Each row is a point. The last column is the point's height on a tilted bowl or saddle (a function of degree 2), plus a little noise. Count its main directions that bend up, bend down and stay straight.

Points (15 x 4)
[[-52  14 -15 -39]
 [-29  13  26 -37]
 [  4 -60   4 -48]
 [-20  32  -3 -28]
 [ 19  -5   3 -22]
 [  6  13  33 -33]
 [ 21  40 -13 -43]
 [-30  50  -8 -47]
 [-25 -19 -17 -21]
 [ -5  20  37 -41]
 [ 40  19 -27 -58]
 [ 23  47   1 -49]
 [ 43  16  27 -55]
 [ -5  31   9 -26]
 [  0  17 -14 -20]]
Directions: 0 up, 3 down, 0 straight

Points (22 x 5)
[[  5  38  38 -30 -10]
 [ 17  11   7  -8   1]
 [ -3 -57 -11  19  -8]
 [ -6  54  23  -7   9]
 [-15 -21 -20  11  -6]
 [-10 -24 -11  43  -7]
 [-48  -2  -1 -12 -17]
 [-20 -36 -22 -18 -21]
 [ 11  -3   5 -40 -11]
 [ 15  -4  -8  32   3]
 [ 50 -32 -56 -33 -23]
 [-51 -54  44  41 -60]
 [ -1  19   7  -8   4]
 [ 15 -11 -15 -21  -4]
 [ 29  60  25 -18 -10]
 [-32  22  11  17   4]
 [-35 -17  -3  10 -14]
 [  3  15 -13  11   6]
 [ 12  11 -14 -22  -2]
 [ 35   7  42   3  -9]
 [ -9  -5 -20 -40 -16]
 [-16  -7   1 -30 -12]]
Directions: 1 up, 3 down, 0 straight

Points (23 x 5)
[[  5 -15  -4 -36 -11]
 [ 39   1  15  -4 -23]
 [ 21  44  15 -45 -60]
 [ -5  -2   9 -33 -13]
 [ 16  -5  -8   4  -8]
 [ 10 -33  14   6 -14]
 [-32 -36 -10   2 -23]
 [  0 -14  12  10 -11]
 [  2  23 -34   3 -24]
 [-19 -12   6 -17  -9]
 [ 21  41  27 -36 -58]
 [ 11  15 -13  24 -24]
 [ -9  41  20 -20 -42]
 [ -4   6 -15  -3  -9]
 [-11 -11  19 -17 -13]
 [  4  31 -25 -27 -26]
 [ 26  -3 -10  -2 -11]
 [ 11 -32  36 -28 -32]
 [-10   3  32  -1 -22]
 [-17 -19  18 -13 -15]
 [ 26   0  60  -4 -52]
 [ 15   0   6 -16 -10]
 [ 20 -12   6   4  -9]]
Directions: 0 up, 4 down, 0 straight
